Each point is reached from the start by the listed moves, each made once or not at all, plus a little noise. Is the number of moves made odd or even? Then give how often each move was made.

Moves:
(1): [-0.25 -0.14  0.40]
(2): [0.43 0.02 0.42]
(3): [-0.58  0.25 -0.40]
Start: [ 0.30 -0.27 -0.04]
Points:
[ 0.72 -0.24  0.41] -> odd (0, 1, 0)
[ 0.47 -0.39  0.79] -> even (1, 1, 0)
[-0.12 -0.13  0.37] -> odd (1, 1, 1)

Moves:
(1): [ 0.37 -0.11 -0.12 -0.43 -0.02  0.38  0.25  0.12 -0.32  0.17 -0.19]
(2): [ 0.19 -0.05  0.27  0.00 -0.43  0.31  0.14 -0.32  0.32 -0.30 -0.15]
(3): [-0.08  0.57 -0.11 -0.12 -0.48  0.20 -0.30  0.18 -0.06  0.38 -0.06]
(4): [-0.52  0.06 -0.43 -0.09 -0.22  0.46  0.12  0.01  0.01  0.13  0.00]
(5): [-0.21 -0.15 -0.22 -0.52 -0.06  0.06 -0.20 -0.04  0.02 -0.78 -0.02]
(6): [-0.08  0.01  0.09  0.00 -0.45 -0.16  0.15 -0.07  0.03 -0.13  0.05]
(7): [ 0.01  0.00  0.16  0.50 -0.24 -0.14  0.00  0.20 -0.26 -0.56 -0.28]
(8): [ 0.10 -0.36 -0.46  0.52 -0.01 -0.11  0.20  0.05  0.27 -0.03 -0.37]
(9): [ 0.10 -0.09 -0.26  0.14 -0.23 -0.17 -0.07  0.08  0.47 -0.09  0.29]
(10): [ 0.07 -0.57  0.06  0.12 -0.24  0.09 -0.30 -0.09 -0.05  0.26  0.26]
(11): [-0.13 -0.12  0.26 -0.08  0.09 -0.41  0.15  0.27 -0.01 -0.05  0.09]
Start: [ 0.02  0.00 -0.11 -0.32  0.02 -0.07  0.17 -0.21 -0.02 -0.11 -0.01]
Points:
[-0.34 -0.46 -0.33  0.54 -1.54  0.33  0.17  0.07  0.20 -0.30 -0.48] -> odd (0, 1, 1, 1, 0, 0, 1, 1, 0, 1, 1)
[ 0.17  0.08 -0.04 -0.78 -1.80  0.00  0.25  0.21  0.18 -1.47 -0.27] -> even (1, 1, 1, 0, 1, 1, 1, 0, 1, 0, 1)
[-0.25 -0.53 -1.32 -0.87 -0.29  0.71  0.54 -0.07 -0.06 -0.64 -0.57] -> even (1, 0, 0, 1, 1, 0, 0, 1, 0, 0, 0)
[ 0.38 -0.10 -0.23 -0.74 -0.01  0.30  0.40 -0.09 -0.35  0.05 -0.20] -> odd (1, 0, 0, 0, 0, 0, 0, 0, 0, 0, 0)
[ 0.57 -0.74  0.36 -0.13 -1.35  0.39  0.44 -0.35 -0.31 -0.67 -0.29] -> odd (1, 1, 0, 0, 0, 1, 1, 0, 0, 1, 0)
[ 0.59  0.32 -0.34 -0.73 -1.16  0.63  0.16 -0.14  0.40  0.06 -0.09] -> even (1, 1, 1, 0, 0, 0, 0, 0, 1, 0, 0)
